Each row is a point. Before rounding, the points of a table are all equally far from one centre. They may lie mostly on one side of it. Write the centre, to within rounding.
(in the rows, 128 means zero)

Points, 10 rows:
[[160 112 137]
 [195 120 118]
 [183 153 127]
 [182 118 133]
 [168 160 129]
 [198 133 116]
 [153 134  63]
 [153 138 141]
 [139 164 112]
 [138 149 130]]
Centre: [160 131 102]

Points, 17 rows:
[[118  70 170 155 145 117  83  93 150 114 110 162]
 [137  51 140 154 154 123 110 114 133 107 135 130]
 [120  86 199 133 153 105  98  85 118 116 124 125]
 [127 119 202 114 139 109  84  76 148 133 121 163]
 [131  84 198 156 144 117  99  73 133 124 157 124]
 [138  74 167 149 157  92 129 106 125 134 102 130]
 [155 103 200 181 141 101 114  74 114 129 129 128]
 [130  90 200 152 167 122 106 116 137 111  97 136]
 [143 101 191 141 131  78  99 128 159 116 134 127]
 [168  77 183 144 134  74 103 104 116 130 121 130]
 [167  93 144 120 133  80 120  72 146 122 155 135]
 [154  96 202 143 143  93 124  90 129 132 115 109]
 [159  67 173 153 129 131 111  81 133 123  84 117]
 [112  77 185 144 135 112 111  84 114 131 119 178]
 [147  73 205 128 135 116 125  83 147 116 142 149]
 [136  89 158 131 133  88  85  75 124  91 107 163]
 [167  92 199 133 136  96  77 101 119  88 130 153]]
Centre: [153 119 155 140 125 134 107 107 126 125 129 144]

Points, 29 rows:
[[101 153  58 130 141 113 115 109 104 142 178 112 124  97  85 116 232 127
  165 145 146 155  82 115]
 [163 147  90 128 170 153 132 151 142 125 155 146  88 106  73  94 210 134
  121 165 184 150 133 161]
 [ 99 151  97 145 104 148  75 137 124 170 165 112 105 124  89  95 182 141
  130 160 127 154  99 110]
 [113 125  74 135 132  91  83 125 101 134 183 127 114 147  88 114 185 178
  107 111 133 128 150 160]
 [115 136  68 156 138 137 124  99 114 145 166 137  95 116  99 109 153 196
  120 134 127 147 112 110]
 [141 124  92 108 149 115 160  98 109 138 187 137 114 100 117 145 152 162
  154 125 138 170  97 178]
 [137  96  88 143 143 106 147 128 102 109 183 144 116  76  89 102 192 156
  123 129 180 171 111 119]
 [149 107  83 122 150 155 127  96 133  95 153 115 128  93  98 162 185 142
  135 152 153 177 133 131]
 [155 167  64 115 133 150  88 118 122 152 184 100 135  70  79 128 184 141
  122 140 183 140 141 131]
 [149 136  59 115 169 108 123 145 110 147 154 168 109  79 143 116 195 156
  107 123 182 123 145 159]
 [137 153  82 145 125 120 105  91 101  82 175 109  96  76 100 104 194 101
  164 157 156 162  98 122]
 [115 133  77 117 152 103 141 143  85  68 143 113 117  85 134  67 166 120
  123 148 204 157 106 153]
 [150 151  59 113 119 133 100 110 105 120 187  96 138 112 118  70 200 154
  103 143 115 142 113 134]
 [150 119  41 125 107 138 116 123  95 148 162 127 123 128 130  87 210 119
  136 126 160 156 136 140]
 [135 123  70 129 164 124  99 105 132 155 154  99 120  86 168  58 184 149
  109 164 173 156 103 141]
 [117 151  31 165 150 151 136 123  97 140 147 109 154  93 107  98 184 110
  141 110 129 137 141 184]
 [120 120  31 120 159 117 117 104 145 128 166 126 113 142 121 129 203 154
  148 107 162 147 155 160]
 [121 115  53 143 161 126 117 157 137 134 160 102 121 112  92  99 198 106
   98 122 126 146 172 163]
 [131 134  73 133  90 106  96 109 128 120 152  93 148 101  45  92 154 129
  108 173 155 130 115 165]
 [117 129  89 148 171 124 144 108 101 129 145 127  89 101 100 117 203 149
   90 152 145 176 131 142]
 [114 134  60 161 130 138  98 112 107 122 132 108 122  91  92  89 228 125
  114 172 146 109 144 120]
 [ 93 131  58 120 119 132 117 101 119 114 165 141 149 126 120 149 208 140
  138 107 144 161 136 140]
 [102 120  96 116 119 148 142 127 108 110 163 112 144 118 118 102 214 136
  132 155 155 192 105 170]
 [ 89 118  67 127 126 146 145 124 159 115 125 106 147 124  82 129 192 180
  136 147 194 129 113  92]
 [137 117  66  96 138 150 120 134 106 120 153 114  85 105 114  85 154 107
  109 151 157 122  94 150]
 [115 144  20 129 161  94 141 122 127 102 146 140 122 108 122  75 161 153
  109 177 156 151 114 123]
 [120 140  30 153 146 114 161 113 146 126 163 150 133 103 125 101 183 124
   92 108 157 117 155 146]
 [136  84  52 114 132 123 118 108 142 122 149  91 101 123 112 112 175 131
  126 145 120 162 145 134]
 [ 94 166  56 154  99 130 110 162 122  78 158 126 103 105  98  97 192 134
  155 151 139 156 115 103]]
Centre: [141 157 111 150 149  98 126 142 135 127 140 105 145 123 121 112 166 135
 151 136 158 122 118 135]
